Every row gives one point. The last column is the point's height on a tilted bowl or saddle (a function of degree 2), plus a little noise. Count its main directions that bend up, bend down and stay straight.

Points:
[[ 16 -18  43  -5]
 [  0  18  23 -10]
 [-19 -17  42 -20]
 [ 40 -24  29  -3]
 [-37 -21  33 -22]
 [-13  -8 -27  21]
 [ 44  55  30   3]
 [-30  55  28 -60]
 [-13  50   8 -41]
 [-18 -51  -7  31]
 [ 44  -1   2  -2]
 [ 53  22 -25 -22]
 [-14   1 -29  13]
 [ 53  -2  -7  -7]
 [ -6 -44   3  15]
 [ 11   8 -39   4]]
Directions: 1 up, 2 down, 0 straight

Points (22 x 5):
[[ 11  60  -4  20  60]
 [-16  44  29 -16  46]
 [ 30 -14   2  36  19]
 [ 19 -13 -22  33  15]
 [  7  19  34  35  32]
 [  5 -33  31  13  18]
 [ 11   0   8   3   3]
 [  1   8  11  37  16]
 [-21  11   8 -29  16]
 [  3 -19  19 -12   6]
 [ 19   9  -7  21  11]
 [-19  23   1   0  18]
 [-10  17  38 -44  37]
 [ 19  11  -2  -6   6]
 [-26  23  -7  14  24]
 [  8  23   3   5  13]
 [ -3 -13 -21  10   4]
 [ -1  28  11 -20  18]
 [-15  15 -16   4  12]
 [ 15 -34  14  38  20]
 [ 39 -12 -14 -10  10]
 [ 11 -43  22  28  23]]
Directions: 4 up, 0 down, 0 straight

Points:
[[ -4  41  13 -13  -2  -9 -34]
 [-14   8 -10 -22   2 -25 -13]
 [ 16   6   0  -9   2 -27 -15]
 [  8  -3  -1 -21   5 -20  -8]
 [-32  -4 -10   5  40  14 -49]
 [ 10  -9  22 -21 -39  25 -43]
 [  4  23   1 -16  -2 -12 -18]
 [-14   6  21  12 -31  15 -26]
 [ 12   0   1 -30  47 -14 -49]
 [  0 -29  12  -8  -4  45 -39]
 [-24  16   6  15  42 -13 -50]
 [  2  -5  -6 -11  -4   2  -2]
 [ 30   8  47 -24 -13  -7 -57]
 [-17  -9 -45 -22   1  13 -43]
 [ 24   3  14  34 -18   7 -43]
 [-11 -16 -26 -16   5  -7 -14]
 [-38  28  12  10  10  30 -38]
 [ -2   8  10  22   9   4 -19]
 [ 23  10   2   6   7   6 -20]
 [-19  28  20  18 -32  12 -46]
 [ 47   6 -28   5 -16  15 -52]
 [ -5 -11  16 -30   1  29 -16]
 [ 16  37 -21  -1  15   6 -41]
 [  8  29   6 -45  39  19 -41]
 [-19  -4   8  14   7  13 -14]
 [ -3 -16 -16 -12 -25   0 -11]
 [ 16  -3  21 -11  -8  -4 -12]
 [  7 -29   2   4 -12  18 -17]
 [ 14 -25 -36 -12   1  -8 -27]
 [ -6   2  15 -60  24  18 -38]
 [ 14  -4   8 -29   8  -3 -13]
 [-38 -20  -6  18 -11   0 -18]
 [  2 -18 -21  -1  18  17 -25]
 [-17   5 -10   3  32   9 -28]
 [-11  -2 -14  22  11  -3 -19]
 [ -5  -3   5  -7  35  46 -36]
 [ -8   4  22  -5  40  -5 -29]
 [  9   0  -4 -18  20  23 -14]
 [ 20 -22  18 -27  24   4 -31]
 [-24  22   3 -17 -20  10 -20]
 [ -4 -13   4 -31   0 -20  -6]
 [ 11 -27   9 -13 -25 -10 -10]
 [ 37  -2  17  -1  -3 -27 -33]
 [ -4  13  35  -3 -13 -16 -19]
 [-10  10  23 -36  15  -3 -17]
 [ -7  16   2  -6 -15 -23 -13]
 [-10 -29   1 -15  14   6 -12]
 [-21   9 -27 -20 -17  -3 -26]
 [ 17 -12  14  -4  24 -11 -19]]
Directions: 0 up, 5 down, 1 straight

Points:
[[ 13  23  21  -5   3 -26   5 -32 -11]
 [  5 -18 -18  35  21  15   4  -5  14]
 [ -3 -21  10 -10  13  43   5  -7  -2]
 [  1   7  -3  21  -1  24  20  -8  16]
 [-11 -19 -16 -18  10   6 -23   2   3]
 [ 22  14 -13  -6  28  -1 -21 -11 -17]
 [-24  -1  20   6   3  10  -5   9   4]
 [-35  23  -1  32 -13  -2   5   3 -10]
 [ -8   9  20  29  22 -23 -19 -32  -3]
 [-10  28   8   9   0  -1  20  10  -1]
 [  5  -4 -34   1   7 -11 -13  -7  18]
 [ -9  -8  18  -2  -8 -17 -31  44  23]
 [  7   0  -9  14 -17 -14 -44  32 -16]
 [ -6  -7  23   0  17 -30 -17  -2 -10]
 [ 12 -29 -19 -23  14 -26   2   6  29]
 [ -4   3   6   1  -5 -34   8 -10 -19]
 [ -2   7  25   1 -15  10  12 -13   8]
 [-20  11  41  -8  29 -14  51 -20 -60]
 [-17   6  26  -1   5  -3  11  24   8]
 [-14  35 -14  39  -1  -7   4   8 -21]
 [  6  -3   3   3  19   0  23 -20   6]
 [ -5  18 -24 -12 -11  -8  -8 -13  10]
 [  2  11   3  14 -19  40   5 -12  11]
 [ -7 -10   8  -4 -14 -18 -15 -10  -6]
 [  4 -39   2 -13 -20  -6  11  17   6]
 [ 23   3  11 -29  -9  -3  35  26  16]
 [ -5 -18  27   1  15   8  37 -12   5]
 [ 13  22   5  10   8  -9  10   0  -5]
 [  7 -29 -25  11  -4  12 -12  17  13]
 [ 14 -36  -3 -20   1  -4   5   9  16]
 [-10   5 -23  26  -2 -20  11   3  -3]
 [ -6  -1   8  -4 -17   8  -6  10  -3]
 [-19  22 -33  21 -28 -10 -11  -9  -8]
 [ 16  -4 -12  11   6 -29  -1   7  -4]
 [  6  30  10  32  -3 -16  20  12 -10]
 [-19 -12  10  14  -1 -35  11  14  -6]
 [-43 -25  -7   1   6  -1   4 -35  -7]
 [ -6   2  10   6 -16 -22  -8   4  -8]
 [  9  15  -9   7 -15 -15 -31   5 -13]
 [ 24  10 -32 -24   8 -17 -18 -13  18]
 [ 16 -14  -5  19  -5 -15  24   6   4]
 [ -9 -28  28  13  23   5 -12  -3   9]
 [ -6  -7  14 -39  21  14  -6   4 -30]
 [ -5  10  16  14 -10  16   1  -3   8]
 [-23  -1   8  -2 -11 -39   8  16 -22]
 [ 15   1 -42  31  -6 -11 -16 -10  -9]
 [ 17  30 -26   6  -6 -13 -20  22 -26]
 [ 13   3  15 -15   9  25  21 -16  17]
 [-11  29 -11  -7  -4  -2  -5 -43  26]
 [ 14  15  13  -4  -9 -60   4 -21 -47]
 [ 24 -17   7  -3 -24 -13  18 -26  -7]
 [-14  19 -15 -16 -19   2 -21 -12   4]
 [ 35  -9 -12 -40   2  21   6  22  20]
 [ 16   8 -10  -2 -16 -26  15  -6  -6]
 [ -7 -12   0 -11  -3   9  14   7   5]
 [-16   2   4 -35  20   7  -6  -6 -31]
 [ -3  36   7 -12  -9 -33  26  31 -33]
 [-15  15   8 -26 -11  17 -26   4 -19]
 [  4  20  10  14   4 -18   7   5  -9]
 [ 21  31 -19   6  -8  12   5   7  -1]
 [-24  -2  -7 -11  20 -37  11   9 -15]
 [-13  -9  15  39  -1  23  15   1  21]
 [ -1 -27 -19 -25  13  18 -18  11   4]]
Directions: 3 up, 4 down, 1 straight

Points (74 x 9):
[[ 16 -13  10  14   6   1  -6  20  12]
 [  7  19  22   4  22 -25  10   2  24]
 [ -5  -4   2 -16  20 -40  12   5  25]
 [-19 -23 -26   3   2   4  -9  -3  18]
 [ 16  40  -7  -5  16   2 -23 -60  58]
 [ 41  13 -12   0  19  13 -20 -17  36]
 [ 18  28 -14   1  -6  40 -23  -6  36]
 [ 10  -9 -14 -10  -3   8   9 -20   9]
 [ 32  -8   2 -29  27 -23 -11  21  37]
 [-24  -5  -8  -2  10  -5  25  11  15]
 [ -4  -6 -37 -17   4  16 -19   3  27]
 [ -2  26  27  44  13  -5  37 -18  37]
 [-27   7  36 -44 -26  19  -2   9  18]
 [ 26 -21  23  -1 -34  11   5 -32   4]
 [ 13  17   3 -10  10 -10 -17 -16  14]
 [  6  18  18   0  -6 -25  20 -14  14]
 [ 46  28  -1 -37 -11  15   1 -35  41]
 [  3  23  10   4   1   7   1 -29  14]
 [-21   7 -12 -19  29   9  -1   7  25]
 [ -4  13 -18  -5  29 -31  -8  -4  28]
 [-12 -50 -11   5  -2  10   8  18  25]
 [-21 -11  -6  23   4  23 -17  19  22]
 [ -8  28  48 -23   8  13  13  13  37]
 [-14  12  -8   8 -21  -3 -10  -4   7]
 [-11   2  21  -2 -11   2 -17  14   6]
 [-19  -2  18 -16 -23  20 -14   8   6]
 [  5  25  -3  14  -8 -11  18  19  13]
 [ 15 -22 -17   5  14   3   9   6  17]
 [-16 -10  25  -7  44  -6   0 -17  35]
 [-14  -5  23  -6  37   7  -9 -22  30]
 [-23  21  -9 -14 -11 -28  11 -15  18]
 [-39 -18 -11 -18   5  10 -28  56  60]
 [-16 -14  12   6  -5  34  10 -20  17]
 [ 15  34   6 -19   8  -1  19 -15  25]
 [  7 -23  14  16 -22  30 -10  14  14]
 [  6 -16  20 -31  25 -14  -4  22  27]
 [-20 -10  -4 -18  -6  20   5   0   9]
 [  7   1 -20 -17   6   8  18   7  14]
 [ 24   6   0  -6  27  15 -10  11  26]
 [-23  11  20   3  -7   5  -5 -19  10]
 [-32  -8   6  41   7  34  -5  47  43]
 [ -3 -24  -8   5 -11 -28  -3 -22  10]
 [ 26 -13  17   3  14 -31   7 -24  21]
 [ 10  -1  -7 -26  32  20 -22 -39  45]
 [ 14  34  13  12 -13  -9 -15 -15  18]
 [  9 -19 -11   1 -20   5   9 -18   5]
 [ 21  40 -26   3 -34 -30 -32 -15  46]
 [  2  26   7 -10  -1 -37   9  -4  19]
 [-11  13 -23  15  14   0  -9  29  20]
 [ -5 -19 -37  -6  15 -27  31 -10  36]
 [-12   5  -5 -15 -21  12  -4  25  11]
 [-12  -4   6 -14  -3  -6  31 -19  12]
 [ 27 -18 -15  -3   4 -33  -5   1  18]
 [-28  -4  13  16  27  20 -15  19  29]
 [  1 -13 -44  -4  10   8   2   4  26]
 [  7  24  18  12   0  -1 -13  20  16]
 [  8   6  44 -11 -28  -4  21   3  11]
 [-24 -28   1  -9  17  -8 -10   7  19]
 [ 29  -1 -10 -29   8 -30  27  23  35]
 [ 27 -18  -6  22   9  21  -7 -16  24]
 [-23   6 -12  -2 -19   3   8 -22  12]
 [ 16  -1  13   5  10 -38  -4  -6  16]
 [  2  -7 -16  28  -5  15 -11 -12  16]
 [  5  11  -4  -6  18  12 -16  -1  16]
 [ -9 -25  -1 -10  -2   6  17  11   8]
 [ -6 -26  10 -11  15  15   0 -27  16]
 [-20   6   5  -4   7   3  -9  13  10]
 [  8  26  -9 -19  49  21  -3  20  50]
 [-29  36  23  22  14   3 -53  -6  55]
 [  9  10  15   4   1   1   6 -32  11]
 [-40  -6  14   2   5  -5  23  11  20]
 [ 12  -1  20 -16  38  18  -1 -17  34]
 [-10  -6  12 -15  -3  11   8  -1   2]
 [ -9  -3 -17  21 -23  -3  23   5  11]]
Directions: 7 up, 0 down, 1 straight

Points, 72 rows:
[[ -5  -4  21 -15  -3  14  -6   1   7]
 [-17  -3 -12  -7   8  28  16  21  19]
 [ 26  10  -1  39  -4  37 -17  17  -3]
 [ 10   3 -30 -13  17   3 -12  19  12]
 [  5  14  12  20   5   4 -18 -32   7]
 [-17 -25  13 -16  17 -21 -14   8  22]
 [-27  32  -1 -11  18  12  -7 -11   3]
 [ 24 -32 -19 -26  10  28  -7   4  39]
 [  4   4  -6  33  -9  11  -1 -30  20]
 [ 29 -25 -33  -2  18   8  16  -5  32]
 [-14  39   0  21   4 -12  25  -2  22]
 [ 18   5  26  13   8  -1 -14   5  -4]
 [ 12  -1 -25 -25 -22 -12  11   3  34]
 [ 12  -9 -16  18   1   7   9 -10  12]
 [ 20  32  29 -24 -18  -9 -14  -8  25]
 [ -4  11   8  42  30  -1  -9 -33  -1]
 [ -7  -8   3  -8   5 -31  -2  11  18]
 [-23  14  48 -15 -14 -22   4 -16  40]
 [ 12   9   3 -11  -3   2 -14  14   2]
 [-34 -20  34  -7  -6 -12  16 -22  42]
 [ -3  -8  -1  24  -8  19  14  20  11]
 [-26 -30 -15 -12 -16 -12  24  -2  52]
 [ -7 -25  17 -25 -12  22  -8  -5  34]
 [-38  -8 -26  -9   7 -15   3   1  23]
 [ 28  10 -27  -1  -4 -30  -9 -10  22]
 [-19  -5   3  -2  16  14 -11  -2  -6]
 [-38 -11   6 -20  10 -21  23 -13  27]
 [  3  12 -10  -6  12 -34 -19  11  14]
 [ 24 -17  -4  -8  12  27 -13 -37  26]
 [ 21  14 -23   0 -15 -18  -3 -10  19]
 [-31 -12 -13  26  12   7   6  -2   6]
 [-10  14   9  23  25  -8   3  21  -7]
 [-11   6  14 -24   6  -7  10   8  11]
 [  6  12 -27  16   4  -9 -19  10   6]
 [ -7  -6 -21  -1   5  -8   8   6  13]
 [-22  25 -12  22  40  27  21 -18   1]
 [ 19 -16   1   6  23 -21 -41 -27  26]
 [-27  -2  19 -13  -2 -15  -6  -7  15]
 [  5  36  12  29  -2 -20  -8  -1  13]
 [ 35 -20  15  23  21  -9  30 -15  21]
 [-11  12   3  57  31   1   2 -10  -9]
 [ 23  -4  11  25  19 -25  -1 -27  16]
 [ 24   1   2   8  -2  17 -22  31   1]
 [ 17 -16  18 -21  28   0  10  30  22]
 [ 51  18 -35 -25  28  -5 -17   3  26]
 [  9   3  13 -22 -15 -25  24  -9  34]
 [ 19  16 -18 -14  -4 -18 -11 -14  10]
 [  8 -13 -16 -14   6 -18   8 -17  18]
 [ 25 -22  31  -3   9  21  27 -16  30]
 [-12 -23  -7  18 -11 -37  10 -11  43]
 [  7   9  15  -1  24  24   4  19  -8]
 [ 22  28  12 -42 -28  -1  13 -39  60]
 [ -2  20 -12 -26 -18  20   0  -6  26]
 [-11 -21 -27  22  28  13  -2   4   6]
 [ 21   1   6  11  26 -20  17  24  17]
 [ 17  13  14  11  11  18   4  17  -5]
 [-11  12  33   5 -25  -3   4  -3  22]
 [ -7   4 -15   7 -38   2  19  -1  41]
 [-13  22 -11 -10   1 -14  18  -3  17]
 [ 13   0 -12  14 -21  11 -14 -19  19]
 [ 14  -2  17   3 -23 -14  27  -2  36]
 [ 20   0 -13  11  17  -2  -3  -1   1]
 [  3  19   1  24 -13 -17   4  13  16]
 [-32 -10 -25  -3 -19   1  -4  42  37]
 [ 18  39  20   0  26 -10  20 -23   8]
 [-19 -21   4   4  18  -6 -22  -1   5]
 [-20   8  21   4  29 -30  21  -6   4]
 [-14 -21   7   2  30  60 -27  -9  12]
 [ 28  32   2 -16  -3  -4 -13  28  18]
 [ -2 -19  32   1 -26  -2  -1 -10  36]
 [ 13 -12 -31 -14  30 -29  14   9  32]
 [-24  -9  14   6 -11   0  45  -8  41]]
Directions: 6 up, 0 down, 2 straight

Points (67 x 9):
[[ 32   4  -6   3  -5 -22 -30 -17   8]
 [-29 -19  11 -17   3 -22   5 -16  -4]
 [-24   4  37  17  24  -5   7  39 -35]
 [ 21  18 -33  -6 -16   5   8   1  -4]
 [  5   0  -8 -11 -24  -5  17   5  -2]
 [-16  -9  11  12 -14  -5   7 -14   1]
 [-31 -21  -5  -8 -22  13   5 -52 -15]
 [ 11   4  12  13  -1  -8   6 -26   9]
 [ 12 -13 -10  -1  -5 -20  -3  10  -1]
 [ 10  20  22  26  -1  16  -9  -1   7]
 [  5   3  -9 -15 -23  -2 -35  -8 -20]
 [ -3 -12  26  -8 -24   5  20  -2 -10]
 [-35 -10 -14  18   5   5 -12  -9  -4]
 [-14  -9 -11  11  25  22   0 -17 -23]
 [ 11 -13  23  37 -26   8  23  23  -8]
 [  4 -23 -11 -21 -14 -19  -4  10 -10]
 [-33 -10   6   3 -37  -9 -15 -11  12]
 [  0 -23  12  26 -32 -17  -6 -18   8]
 [-18 -11 -14   4   5  -1   0   1 -11]
 [  6  -1 -14 -18   9  13  19  11 -19]
 [  6  -5  -5  -4  25   5 -16 -29 -10]
 [ 19  -7  -6  17  -8 -17   3   5  10]
 [ -6  32 -29 -40 -12 -21  16 -10 -60]
 [ -6  19 -40  -8  -1   8  19 -10 -32]
 [ 17  -4   5   4  11   8  16  45 -15]
 [  3   3   5 -20  13  -2   8   8 -16]
 [-14 -17 -17 -21 -11  -7  16   4 -19]
 [ -6  -1  24   2   7   1 -16 -14   2]
 [ 25   2  -1 -11 -18 -11 -15  13  -6]
 [ -7  20  -3  -3 -26   6 -14 -26  -4]
 [ -2 -12   5   0  -7 -11 -11 -20   5]
 [ -6  12   7 -24  21  23   9  12 -14]
 [-27   4   6   2  15 -16  12  35 -29]
 [ -3  -8  -8  10 -11  -8 -13   8  -4]
 [  5 -21  -2  -1  20 -16  13   9 -17]
 [-18  -4  13 -16 -33  13  -6 -23  -5]
 [ -7  11  11  -3 -39  19  -2  -5   0]
 [  2 -28  15  -1   0  14   9  11 -20]
 [ -1  15 -60 -16  -9   3   9  21 -49]
 [ 24  16  14   3   7   9 -29  26 -19]
 [ 26 -35  34   5  14  16 -21  13 -47]
 [ -3  46 -20 -11   7 -29   9  -2 -40]
 [-28  43  -8  -3 -16  -3   0 -13 -11]
 [-25   7 -28  35   2  14 -16  15 -29]
 [ 54   0  19  22   8  23   9  -7  26]
 [ 20  -2 -10  -7 -16   2 -33  -4 -20]
 [ -9  -2  12   5 -13 -31  10  -5  -3]
 [ 46  -7  17   1  -8   5 -13 -20   8]
 [ 15  -4  24 -24  16  -7   4   3 -19]
 [ 18 -27 -12   6   0 -23  22   5   7]
 [ -8  26  22 -20  12   3 -41   1  -9]
 [-10  -1  -1  14   3  33  42   9 -12]
 [  0 -16 -14   0  10   1 -12  12 -18]
 [ -8  -4  -5 -16  -4 -12  16 -21 -15]
 [ 23   1  15  10 -30   4  22 -11  17]
 [-18  15   4 -10 -12  28  15   3   6]
 [-16   8  -4 -11  13 -12 -19  12 -14]
 [ 24   5  14 -26 -12  24  20  10  -6]
 [  7   7 -17   7   7 -34 -27  17 -20]
 [  8   0  12   8  17   6  13 -17  -4]
 [  6 -13 -13   6  18  -7  14 -16 -12]
 [ -5   9  24  18  -8  -5 -24 -31   7]
 [  6 -35 -21   1 -17  -1   9  -5  -9]
 [-50 -15  -5  22  -6  14 -10  -4  10]
 [-13   0 -40  -5   0  -8  24  16 -35]
 [  9 -16   2  -2   7  27   4  -3 -18]
 [-27 -12   0 -27  18 -15  10  22 -33]]
Directions: 2 up, 5 down, 1 straight
